Rows are points. Each copy is the shape, with its points in the same order, turned, moved and blurred by noise. Some copies are also mirrored. Which?

Shape (7 x 3)
[[ 3.9 -6.0 -5.4]
 [ 0.3  4.2  3.4]
 [ 1.6  0.9 -0.5]
 [-5.0 -7.0 -6.3]
 [-4.7  2.0 -6.6]
 [ 3.2 -5.3  0.8]
 [-1.8  0.5  2.8]]
Copy 1 (7 x 3)
[[-3.3 -9.1  0.8]
 [ 1.9  3.4 -2.4]
 [-0.9 -0.9 -1.5]
 [-7.8 -4.5  7.3]
 [-8.9  1.2  0.6]
 [ 2.2 -5.8  2.1]
 [ 1.2  2.2  1.5]]
Copy 1 is: only turned
Copy 2 (7 x 3)
[[ 5.5 -2.8 -7.0]
 [-3.9  1.2  2.5]
 [-0.6  1.4  0.0]
 [ 9.4 -5.2  0.1]
 [ 7.5  2.2  3.1]
 [-0.5 -4.4 -4.7]
 [-1.7 -1.7  2.2]]
Copy 2 is: mirrored
Copy 3 (7 x 3)
[[11.6 -0.2 -1.6]
 [-1.0  2.9  3.3]
 [ 3.0  1.5  2.8]
 [ 7.8 -4.2 -7.3]
 [ 1.8 -7.1 -0.7]
 [ 7.6  4.6 -1.2]
 [ 0.2  3.0  0.0]]
Copy 3 is: mirrored
Copy 4 (7 x 3)
[[ 6.3 -3.6 -1.9]
 [-3.1  5.9  1.1]
 [ 0.3  3.0  0.6]
 [ 1.4 -8.7  2.9]
 [ 1.0 -1.0  8.0]
 [ 0.9 -1.5 -4.8]
 [-4.4  1.9  1.0]]
Copy 4 is: mirrored

Shape (9 x 4)
[[11.1 -2.7  4.6 -6.8]
 [ 1.4  3.5 -0.7  6.4]
 [-6.5 -2.2  2.7 -6.2]
 [-5.4 -0.7 -1.6 -0.6]
 [-0.7  2.9  2.7  1.1]
 [-4.2 -3.2 -3.5 -3.9]
 [-3.1  1.6 -2.4 -4.7]
 [-0.8  3.2  3.4  0.4]
 [-0.8  4.3  1.2  1.9]]
Copy 1 (9 x 4)
[[ 6.2  9.2 -9.5  5.3]
 [ 4.6  0.5  7.1  3.9]
 [-0.9  4.1 -2.3 -8.6]
 [ 1.9 -1.1  0.8 -5.5]
 [ 2.7  4.7  3.7 -0.9]
 [ 3.5 -1.7 -2.3 -7.4]
 [ 6.2  1.3 -0.7 -6.4]
 [ 2.6  5.4  2.8 -1.1]
 [ 3.6  4.4  5.5 -0.6]]
Copy 1 is: mirrored
Copy 2 (9 x 4)
[[ -3.2   5.9   1.3 -10.6]
 [  5.1  -0.3  -5.6   2.7]
 [ -0.7   0.5  10.3   4.7]
 [  0.6  -3.3   3.8   5.0]
 [  2.3   2.3  -0.4   2.8]
 [ -2.4  -4.6   6.7   2.0]
 [ -2.7  -1.9   3.6   4.2]
 [  2.4   4.3   0.6   3.1]
 [  2.2   1.0  -1.4   3.5]]
Copy 2 is: only turned

Shape (11 x 6)
[[-11.2  12.5   1.5  -5.3  -0.6   3.9]
 [  1.8  -5.1   0.2   3.6   4.6  -2.5]
 [  2.0  -5.1   0.0  -0.9   5.0  -5.9]
 [  2.4  -2.5  -4.4  -0.1   2.5  -5.2]
 [  1.8   3.7   1.2   1.4  -3.1   1.8]
 [  2.1   2.4   1.6   3.1   2.7   3.8]
 [  1.4   0.0  -5.0   3.6   1.2  -5.9]
 [  0.4  -2.9  -9.2  -7.4  -8.0   0.2]
 [  3.0  -1.2  -7.3   2.7   2.3   2.0]
 [ -4.9  -3.6   2.6   1.9  -1.2  -0.2]
 [  4.9  -5.1   1.2   3.7   4.4  -2.8]]
Copy 1 (11 x 6)
[[  1.9   4.9   2.8  -1.4   8.4  13.2]
 [ -2.1  -0.3  -2.0  -0.4  -3.1  -6.7]
 [ -1.3   2.7  -2.2  -5.3  -3.2  -7.6]
 [ -1.1   4.2  -3.0  -2.1  -6.1  -5.5]
 [  1.4  -2.0   1.7   0.1  -4.4   3.1]
 [  2.4  -1.7  -1.6   3.4  -0.4   0.1]
 [  0.0   5.5   0.1   0.4  -6.3  -4.1]
 [ -7.9   3.1  -4.9  -5.1 -10.1   7.1]
 [ -1.8   2.5  -5.6   4.4  -5.3  -1.7]
 [ -5.4  -1.8   3.0  -1.4   0.3  -1.7]
 [  0.0  -1.7  -1.6  -1.0  -4.1  -8.1]]
Copy 1 is: only turned
Copy 2 (11 x 6)
[[ -2.9  -0.3   2.8 -16.7  -0.4  -6.8]
 [  1.5  -5.6   0.3   6.0   1.1   0.1]
 [  4.5  -7.4  -1.3   3.4   2.9   2.6]
 [  3.6  -2.7  -4.1   2.3   2.4   2.6]
 [ -0.2   2.9   4.3  -2.0  -0.7   1.0]
 [ -4.5  -0.8   3.9   0.5   0.1   0.3]
 [  3.3   0.6  -4.1   3.0   3.6  -0.4]
 [  7.2   2.4  -6.5  -5.1  -8.3   5.9]
 [ -2.7   0.5  -4.8   3.2  -2.0   1.9]
 [  4.0  -4.0   3.5   0.2  -3.7  -4.4]
 [  1.5  -4.7   1.8   7.5   2.1   2.5]]
Copy 2 is: only turned

Shape (14 x 8)
[[ -1.5   0.5  -4.5  -2.3   0.7  -8.1   2.5   1.8]
 [  1.6  -5.1  -0.6   3.2  -4.0   4.7   3.4  -4.4]
 [ -0.5  -2.8  -0.5  -3.8   6.6  -8.8   4.4  -1.9]
 [ -2.9  -2.7   0.4 -11.0   5.6  -5.1  -2.6   3.6]
 [  4.7   4.1   6.1   2.4   2.5  -1.7  -3.6   1.1]
 [ -0.2   0.3  -6.3  -5.2  10.3  -2.7   3.2   0.8]
 [  0.8   9.2   2.2   1.1   4.3  -3.0  -0.5  -2.0]
 [  5.3   2.5   1.6   1.7  -5.3   0.8   5.6  -3.6]
 [  3.2   2.2  -3.0   3.6  -2.4   2.5   4.6  -0.3]
 [  3.2   0.2  -4.3   4.9  -2.9   3.3  -3.3  -3.4]
 [ -3.5  -3.5  -2.1  -1.2   4.5   1.9  -0.4  -0.2]
 [  7.5  -2.4  -5.2   1.0  -4.5  -0.6   5.7  -2.4]
 [  1.5  -0.7  -4.7   1.9   5.7  -1.0  -1.3  -1.2]
 [  4.1  10.9   4.3  -0.9   1.8  -3.1  -2.6  -6.2]]
Copy 1 (14 x 8)
[[-1.5  0.0 -6.1  0.9  2.2  0.0  5.8 -3.2]
 [ 7.5 -0.5  2.2  7.6 -1.6  3.2 -3.4 -0.1]
 [-5.1  2.5 -3.3  5.2  3.8  0.9  8.2  1.6]
 [-8.1 -0.2 -6.8 -2.0  5.4  0.9  1.9  6.8]
 [-4.5  0.5  7.5 -0.2  3.4 -0.1 -2.0 -4.4]
 [-5.1  5.8 -6.2  2.3  3.1  8.7  5.3  0.3]
 [-5.6  4.8  5.7 -2.6 -1.1  1.7  3.7 -4.5]
 [ 7.5  3.6  5.6  2.3  0.4 -1.2  0.8 -2.9]
 [ 5.4  2.5  1.8  1.3  0.4  4.4 -0.2 -5.6]
 [ 2.3  2.5  1.0  3.9 -3.8  1.7 -6.6 -6.6]
 [-2.1 -0.7 -2.8  3.5 -0.7  6.6 -1.2  1.2]
 [ 8.0  4.9 -1.8  6.2  2.8  0.5 -0.3 -4.6]
 [-4.1  2.9 -2.5  4.6  0.2  5.6 -1.6 -4.7]
 [-5.2  8.2  8.5 -2.6 -2.1 -2.6  1.6 -3.4]]
Copy 1 is: mirrored
Copy 2 (14 x 8)
[[ -0.2  -7.7   0.5  -2.6   2.1  -4.7  -4.5   4.2]
 [  0.6   1.3   2.7   0.2  -3.6  -4.1   7.3  -3.5]
 [ -5.7 -10.7  -2.3  -2.1   2.7  -1.4  -1.4   0.8]
 [ -3.4  -6.5  -0.5  -3.7   3.4   7.9  -4.3   5.5]
 [ -0.4   1.1  -1.8   8.3   4.6  -0.1  -4.2  -3.3]
 [ -8.6  -6.6  -2.1  -1.5  -3.7  -0.7  -5.4   5.4]
 [ -3.6   1.0  -6.1   4.4   4.8  -4.9  -5.4   0.6]
 [ -2.3   2.8   4.1   2.3   3.9  -8.5   3.2  -2.2]
 [ -1.1   1.5   3.1   3.0  -1.9  -8.6   1.3   1.0]
 [  2.7   4.5   0.5   0.9  -4.6  -5.2  -1.4  -4.2]
 [ -1.7  -2.3  -2.9  -0.1  -4.5   1.5   1.1   2.7]
 [ -2.1  -1.7   8.0  -0.8  -2.1  -8.5   1.4  -3.3]
 [ -2.0  -3.1  -2.0   1.4  -5.3  -2.4  -4.3  -0.9]
 [ -5.2   5.1  -5.2   2.7   8.4  -4.5  -5.6  -3.8]]
Copy 2 is: mirrored
Copy 3 (14 x 8)
[[ -7.5   4.9  -4.9   1.0  -1.3   0.7   4.6   5.8]
 [ -1.9  -3.8   0.5  -6.3  -6.7  -1.1  -5.2   2.4]
 [ -7.0  -1.1  -6.4   1.1  -3.6  -0.9   9.2   4.9]
 [ -8.9   1.1  -0.6   2.2   3.0  -8.0  10.7   4.2]
 [  6.7  -0.2   0.0  -3.0   3.9  -0.4   5.5   3.2]
 [ -9.4  -5.4  -5.6   1.7   3.1   0.9   5.9   8.3]
 [  1.0   0.2  -2.5  -0.5   4.7   6.0   7.2   1.1]
 [ -0.1   0.0  -0.7 -10.3  -3.7   3.2  -0.1   1.1]
 [ -1.2  -0.4  -1.1  -6.6  -0.8   4.1  -3.2   5.0]
 [  0.7  -0.8  -2.9  -2.5   1.7  -0.7  -7.0   1.8]
 [ -6.0  -3.9   0.7   3.1  -0.1  -2.4   1.2   5.0]
 [ -3.8   0.0  -7.1  -9.6  -4.5   0.4  -3.7   5.5]
 [ -3.1  -2.8  -5.1   2.2   2.2  -0.2   0.3   5.8]
 [  2.7   0.9  -3.3  -4.3   5.0   4.9   7.2  -4.3]]
Copy 3 is: only turned
Copy 4 (14 x 8)
[[  5.0   4.8  -1.9  -7.9  -0.3  -5.0  -1.7  -1.8]
 [ -3.3  -5.2   2.7   0.9   2.6   0.7  -0.4  -0.8]
 [  6.4   3.6   3.7  -9.8   2.0  -4.5   1.0  -7.2]
 [  9.7   3.5  -1.3 -11.6   7.8  -3.2   6.8  -0.1]
 [ 11.3  -0.6   0.5   3.5  -1.2  -0.1   4.1  -2.2]
 [  4.2  10.1   2.6  -5.3   7.0  -5.7   2.2  -4.2]
 [  8.6   6.6   3.3   1.4  -4.1  -0.3   3.4  -0.8]
 [  2.1  -3.7   6.0   1.7  -2.8  -2.4  -2.3   2.1]
 [ -0.1   0.6   1.8   3.1  -0.6  -3.8  -2.2   0.8]
 [  1.2   0.2  -1.4   4.3   2.6   3.6  -3.1   0.3]
 [  0.4   2.9  -0.8  -3.3   5.8  -0.1   5.4  -3.2]
 [  0.6  -2.5   3.5   0.0   2.7  -4.2  -7.3   0.0]
 [  3.4   5.3  -0.6   0.2   4.3  -0.4  -0.1  -5.1]
 [ 11.9   4.8   7.1   1.9  -4.7   3.2   1.7   1.7]]
Copy 4 is: mirrored

Shape (12 x 9)
[[ 1.8  1.3  5.0 -1.1 -3.2  4.1  0.9 -1.2 -3.1]
 [ 3.9 -3.7  5.3 -1.9 -5.7 -4.3 -0.9  4.3  5.7]
 [-2.2 -6.0 -1.8  1.8  2.1 -2.9 -3.2  1.9  0.6]
 [ 4.5 -6.9 -2.1  5.9  4.5 -3.3 -3.8  0.9  1.5]
 [-2.6  0.2 -3.2 -0.4 -7.0  7.6  0.8  0.2  7.4]
 [ 5.5 -0.7 -6.9  5.4 -7.3  1.7 -1.7  0.1  1.0]
 [-6.4  4.1 -4.2 -2.0 -2.6  7.6 -3.4  5.9  2.2]
 [ 1.4 -4.5 -5.8  5.9  3.7  7.6  5.9  1.9 -4.7]
 [ 3.6  4.8  3.8  5.8 -7.4  0.1  0.4 -4.9 -1.8]
 [-5.6  0.9 -1.9 -2.7  0.9  2.5  6.1  0.5 -3.1]
 [ 6.0 -2.0 -6.1 -2.4  2.5  8.2 -3.2  0.1 -4.5]
 [-0.8  1.4  1.1 -3.0  5.4  2.9  4.5  2.5  0.9]]
Copy 1 (12 x 9)
[[ 2.0 -0.1  2.1 -2.4 -1.1 -0.5  4.1 -2.3 -2.0]
 [ 8.1  4.6  2.3  2.4  2.9 -3.3 -6.5 -3.4 -0.6]
 [-2.3 -1.2  0.6  2.9  7.8  0.6 -4.4  0.3  3.2]
 [ 0.6 -2.6  3.3  7.4 10.0 -3.6 -1.8 -0.1  6.2]
 [ 7.1  0.6 -3.8  2.1 -1.1 10.5 -0.2 -1.3  2.8]
 [10.0 -5.0 -2.9  2.5  8.1  1.8  2.4 -3.5  3.4]
 [ 3.5 -3.7 -2.3 -0.3  0.5 11.9 -3.6  5.3 -2.3]
 [-0.4 -0.1  3.5  0.6  9.9  7.5  9.2  2.2  6.4]
 [ 5.8 -0.9 -5.1  0.4  2.2 -3.5  7.0 -3.7 -2.6]
 [-2.4  2.2 -1.4 -6.9  2.9  5.7  1.9  2.6  3.1]
 [ 3.2 -8.8  7.6 -0.9  3.3  4.9  3.9  1.2  5.6]
 [-1.5  3.8  3.3 -2.8  0.4  3.0  1.2  6.5  3.7]]
Copy 1 is: mirrored
Copy 2 (12 x 9)
[[-2.4 -4.4 -0.2  0.0 -4.1  5.4  2.0  3.0  2.6]
 [ 0.9 -4.8  9.9 -6.7 -4.8 -0.2  0.8 -0.9 -0.4]
 [ 2.2 -1.9  1.8 -2.3  1.8 -3.6 -1.7 -2.5 -4.9]
 [ 1.6  2.5  3.3 -3.2 -1.1 -5.2 -6.0  1.1 -7.0]
 [11.1 -2.4  1.8 -2.2  0.5  5.7  0.6  2.3  4.0]
 [ 9.7  3.9  1.8 -2.0 -6.0 -1.2  2.1  5.8 -1.2]
 [10.6 -2.1 -1.1  3.2 -2.2  8.1 -0.5 -6.3  0.8]
 [ 3.9  0.3 -1.1  8.5  2.6  1.8 -0.4  8.0 -6.2]
 [ 1.3 -3.4 -2.6 -2.7 -8.6 -1.9  3.7  7.1  6.8]
 [ 2.0 -3.7 -0.7  4.2  4.3  2.6  6.0 -1.1  1.5]
 [ 0.9  7.1 -2.9 -0.9 -1.0  7.8 -0.5  1.4 -5.8]
 [-1.4 -1.5  1.8  4.1  3.5  2.8 -0.9 -1.6  3.0]]
Copy 2 is: mirrored
Copy 3 (12 x 9)
[[  0.4  -1.5   4.3   2.9  -5.2  -2.5  -1.5   5.1  -1.0]
 [  5.6   1.1   0.9   4.8  -3.8   3.2   3.6   2.2   8.8]
 [ -2.0   0.1   0.7   2.3   6.4  -0.3   4.7   0.9   4.1]
 [  2.5   4.8   3.8   3.9   8.8  -0.8   5.4  -1.1   2.0]
 [  4.1  -2.7  -9.2   4.7  -1.3  -2.2  -3.6   4.2  -0.6]
 [  4.4   5.1  -3.6   5.6   0.7  -9.7   1.5   0.7   1.2]
 [ -1.1  -1.7  -8.4  -4.5   0.5  -3.1  -2.5   8.1   0.0]
 [  0.6  -0.9   0.0   2.8   4.2  -6.4   7.9   3.0 -10.5]
 [ -0.8   5.5   2.7   7.6  -7.1  -5.1  -3.9   0.3  -0.6]
 [ -4.5  -6.4  -1.7  -1.4  -2.4  -2.6   2.9   1.0  -3.8]
 [  5.7  -2.6   4.0  -1.9   5.5  -9.8   0.2   4.9  -3.4]
 [  1.3  -4.0   1.0  -3.8  -0.8   2.3   2.2   0.8  -4.4]]
Copy 3 is: only turned

Shape (17 x 11)
[[ 7.2 -0.6  2.0 -3.7  2.7  2.2  2.9  5.1 -3.0  2.7  3.4]
 [ 5.6 -2.8  8.2 -0.7  2.7  4.5  4.2  4.6  0.3  6.6  0.8]
 [ 6.1 -3.8 -5.3 -1.6 -8.2 -3.2  5.5  6.3 -5.5  1.1  1.0]
 [-3.1  7.4  5.6  4.3  0.4 -1.2 -2.7  6.6 -4.5  7.7 -3.0]
 [-2.1 -0.9  1.4  2.2  0.4 -2.5  3.9  0.4  2.0  1.9  4.5]
 [-6.0  4.1 -2.5  0.6 -0.7 -1.8 -5.3  1.2 -5.7 -3.7 -1.5]
 [ 2.7  1.4 -1.3 -6.7 -5.6 -2.0  0.8 -2.6  0.1 -1.1 -4.5]
 [-3.9 -2.0 -5.1 -6.7  2.1  1.0  3.6  2.7 -4.1  0.6 -1.9]
 [ 2.1 -2.8 -4.1 -2.3 -8.1  7.1  2.9  6.0  0.7  6.4 -3.3]
 [-5.5 -2.8 -1.7 -2.5  0.7  1.1  2.2  2.8 -5.3  0.0 -7.1]
 [-1.9  7.8 -1.9 -4.5 -0.5 -2.1 -2.9  4.0  3.1 -4.3 -0.3]
 [-5.5  8.3  5.4  2.5 -1.3 -1.3 -1.4 -1.0  5.4  6.9  5.0]
 [ 2.2 -3.9 -3.5  5.4 -7.5 -1.3 -2.3  6.1 -8.1 -1.9 -4.8]
 [ 2.8  8.5  3.4 -6.3 -8.7  1.8  4.6  3.0 -1.5 -4.8 -1.9]
 [-4.5  0.5  0.5  3.5  0.7 -0.1  1.9 -6.0 -2.6  6.7  0.2]
 [-2.5  1.8  6.2 -3.8 -4.4  3.9 -3.8  1.8  1.7  6.7  4.4]
 [ 0.6  2.4  4.9 -2.9 -9.7 -6.0 -3.3  1.7 -1.9 -1.7 -1.8]]
Copy 1 (17 x 11)
[[ -0.5  -4.9  -0.3  -6.0  -2.0  -7.4   1.3   2.8   1.2   5.6   0.6]
 [ -4.5  -5.8  -0.5  -4.8  -4.8  -9.3   4.7  -1.3  -1.3   5.2   0.0]
 [  6.8   1.3   0.7  -2.8   4.0  -6.5   2.4   7.3  -5.0  -0.2   5.3]
 [ -2.9  -8.8   0.8  -8.0  -2.0  -4.8  -3.5  -8.8  -4.8  -5.3   3.5]
 [  0.9  -1.9  -4.2   0.4   0.0  -3.5   3.0  -1.8   1.3  -4.1  -2.3]
 [  1.2  -4.7   0.5  -0.6   5.3   3.3  -9.3  -2.3  -3.0  -4.9  -0.6]
 [  2.4   5.8  -1.1  -1.7   3.3   1.8  -1.9  -1.5  -3.6   5.5   2.3]
 [  4.0  -2.8  -1.6  -2.4   6.0  -3.9  -2.9   1.2  -3.1   1.2  -7.1]
 [ -1.3  -2.6  -1.2  -1.5  10.3  -7.2   5.0  -0.7  -7.4   5.0   5.3]
 [  1.4  -3.2   0.5  -0.1   4.7  -2.2  -3.7  -1.4  -9.4   0.9  -5.4]
 [  2.9  -4.7  -5.0  -5.7   3.5   7.2  -3.4  -2.5   1.0   1.0   0.8]
 [ -2.6  -3.7  -6.5  -3.5   0.1  -1.6   0.8 -12.7   3.6  -5.5   2.6]
 [  0.6  -3.7   6.2   0.6   3.4  -1.1  -2.0   5.7  -9.4  -4.0   7.1]
 [  7.6  -3.5   0.0  -2.6   0.1   3.2   0.1  -4.0  -2.2   8.1   6.3]
 [ -2.3   1.3   0.2   1.2   1.9  -5.6  -1.2  -8.2  -0.6  -4.9  -3.4]
 [ -4.3  -3.6  -7.6  -1.2   1.0  -5.3  -1.8  -6.8   0.0   3.0   4.8]
 [  2.7   1.4  -4.1  -1.9  -1.7   2.4  -3.6  -1.4  -5.9  -0.6   7.8]]
Copy 1 is: only turned
Copy 2 (17 x 11)
[[  3.3  -4.4  -2.0  -4.1   1.8  -0.9   3.1   0.9  -5.8   1.8   1.1]
 [  4.4  -6.5  -3.1  -1.2   8.8  -1.1   3.7   3.5  -3.8  -1.3  -0.9]
 [ -1.4   0.6   8.8   0.3  -0.2   0.1  -0.4   0.8  -9.7   5.4   4.7]
 [ -3.3   3.5   0.5  -4.3   9.1  -5.5  -3.1   2.6   5.9  -1.5  -4.5]
 [ -7.3  -3.7  -2.7   0.9   4.2   3.5   1.1   3.3  -0.2   1.0   1.5]
 [ -5.7   1.4   2.3  -1.6  -4.0   0.1  -3.8  -1.9   7.5   2.0  -0.1]
 [ -2.0   2.0   6.0  -1.4  -2.7   4.5   7.9  -0.4   1.0  -2.2   3.0]
 [ -2.9  -0.6   0.5   2.2  -3.7  -5.0   4.1  -4.1   0.5   0.3   6.6]
 [  0.1  -4.5  10.4   1.4   6.0  -2.2   1.9  -2.1  -3.2  -3.3   6.9]
 [  0.0   0.5   1.1   5.9  -1.7  -4.5   1.6  -0.9   3.8  -1.2   2.2]
 [ -4.7   1.6   2.0  -8.1  -0.3   2.5   2.8  -0.5   7.4   2.0   6.6]
 [-10.8  -2.2  -1.5  -3.9  10.3   3.2   2.2   2.0   5.4  -3.4  -2.0]
 [  2.2   2.0   9.4   3.7  -0.9   1.5  -8.3  -0.8  -0.4   3.9   0.7]
 [ -2.5  -0.8   9.8  -7.6  -0.7   0.3   6.0   8.7   3.7   2.7   3.9]
 [ -8.9  -1.4  -1.9   3.5   1.8   0.6   0.0   1.5   1.1  -6.3  -3.6]
 [ -4.3  -6.3   4.2  -2.6   9.3   1.9   5.5  -2.6   3.9  -0.2  -3.4]
 [ -2.1   3.7   7.8  -1.6   1.8   5.8   3.8   2.2   3.9   5.0  -2.4]]
Copy 2 is: mirrored
Copy 3 (17 x 11)
[[  7.6   3.1  -4.3  -1.6  -0.8   2.7  -3.7  -2.9   1.9  -2.4  -3.9]
 [  8.8   4.3  -5.7  -7.0  -0.9   0.7   1.1  -6.2   1.8   1.0   0.5]
 [ -2.0  -3.7 -12.2  -1.5  -2.7   3.9  -9.0  -0.7   2.8  -3.4   0.2]
 [  6.7  -7.8  -2.4  -1.6   0.4   1.6   8.1   1.3   2.6   6.8   0.0]
 [ -0.2   1.1  -3.4  -6.5   2.5  -2.1   1.5   2.7   4.9  -2.9  -0.7]
 [ -2.7  -6.3   0.5   3.3  -2.8  -0.4   4.2   5.0  -2.9  -2.0  -2.2]
 [ -5.1   2.9  -5.4   2.0   1.3   2.8  -3.8   0.7  -5.5   1.7   1.4]
 [ -2.0  -0.4   0.2   0.7  -0.5   6.5  -1.0  -1.4   0.4  -7.5   2.7]
 [ -0.3   0.8 -11.0   3.7  -3.8   2.4  -0.5  -5.9   4.5  -1.1   7.2]
 [ -3.4  -3.9   0.4  -1.5  -4.4   4.9   2.6  -2.1  -1.6  -3.5   3.3]
 [ -3.5   1.6  -3.2   5.5   2.9   3.5   4.5   4.1   0.0  -0.1  -6.5]
 [  2.8   2.2  -3.7  -1.5   8.5  -3.6   8.7   5.5   4.9   3.7   1.4]
 [ -3.9  -9.5  -8.4  -0.4  -8.8  -1.5  -2.6  -1.1   0.0   0.2  -1.3]
 [ -0.1   4.5 -11.9   1.5  -2.8   6.7   1.2   6.1  -4.9   1.8  -1.4]
 [  0.8  -0.4   2.1  -4.0   1.5  -4.2   1.4   2.9   1.5   0.5   6.5]
 [  5.8   1.1  -7.9   1.1   5.9  -3.2   6.9  -1.4  -1.3  -1.7   3.5]
 [ -3.0  -3.4 -10.6  -1.3   2.5  -0.8   1.2   2.4  -7.6   2.6  -2.2]]
Copy 3 is: mirrored
Copy 4 (17 x 11)
[[  6.4   4.0   0.3  -2.0   0.3  -3.4   5.0   1.3  -3.0   5.9  -4.3]
 [  0.0   3.8   0.8  -3.8  -1.6   1.3   3.7   3.4  -3.8  10.7  -7.9]
 [ -2.3   5.2  -4.9  -5.8   2.4  -9.2   7.7  -0.3  -1.1  -4.0  -1.8]
 [ -0.4   5.2   4.7  -6.5  -6.3   6.7   0.8  -4.7  -1.4   4.2   4.6]
 [ -0.2  -3.1   0.5  -4.3  -2.3  -4.3  -1.4  -0.4   1.2   4.9  -3.0]
 [  3.8  -3.8  -0.6  -0.9  -4.9   0.0  -1.4  -0.3   0.7  -4.4   8.1]
 [  0.7   0.2   0.8  -5.9   2.8  -4.6  -1.8   7.0  -4.7  -5.8  -1.3]
 [  5.3  -5.4  -2.9  -4.9   3.2   0.5   5.3   2.9   0.5  -1.3   0.3]
 [ -4.0   6.5  -6.7  -5.6   4.6  -0.8   2.7   7.7   1.7   2.2   0.2]
 [  1.1  -4.8  -3.5  -3.6  -0.2   4.5   5.3   3.4  -0.8  -2.7   2.3]
 [  8.3   1.2   3.1  -5.9  -3.8  -0.7  -3.8   4.4   2.6  -4.4   1.9]
 [  0.3   0.6   6.9  -8.2  -3.5  -0.8 -10.1  -1.8   2.0   7.0   1.8]
 [ -4.9   5.2  -5.5   1.0  -4.9  -3.9   6.9   0.2  -1.2  -5.5   4.4]
 [  3.9   4.9  -3.8 -12.2  -4.0  -4.3  -3.3   5.6  -7.7  -2.5  -0.2]
 [ -3.5  -6.6  -0.4  -2.2   3.1   0.6  -4.1  -3.3  -3.0   4.5   1.8]
 [  0.6   2.9   5.2  -6.3  -0.2  -2.8  -2.6   5.7   0.0   9.1   5.5]
 [ -1.8   1.4   4.9  -7.7  -5.0  -6.7  -0.4   3.5  -4.5  -4.1   3.3]]
Copy 4 is: only turned
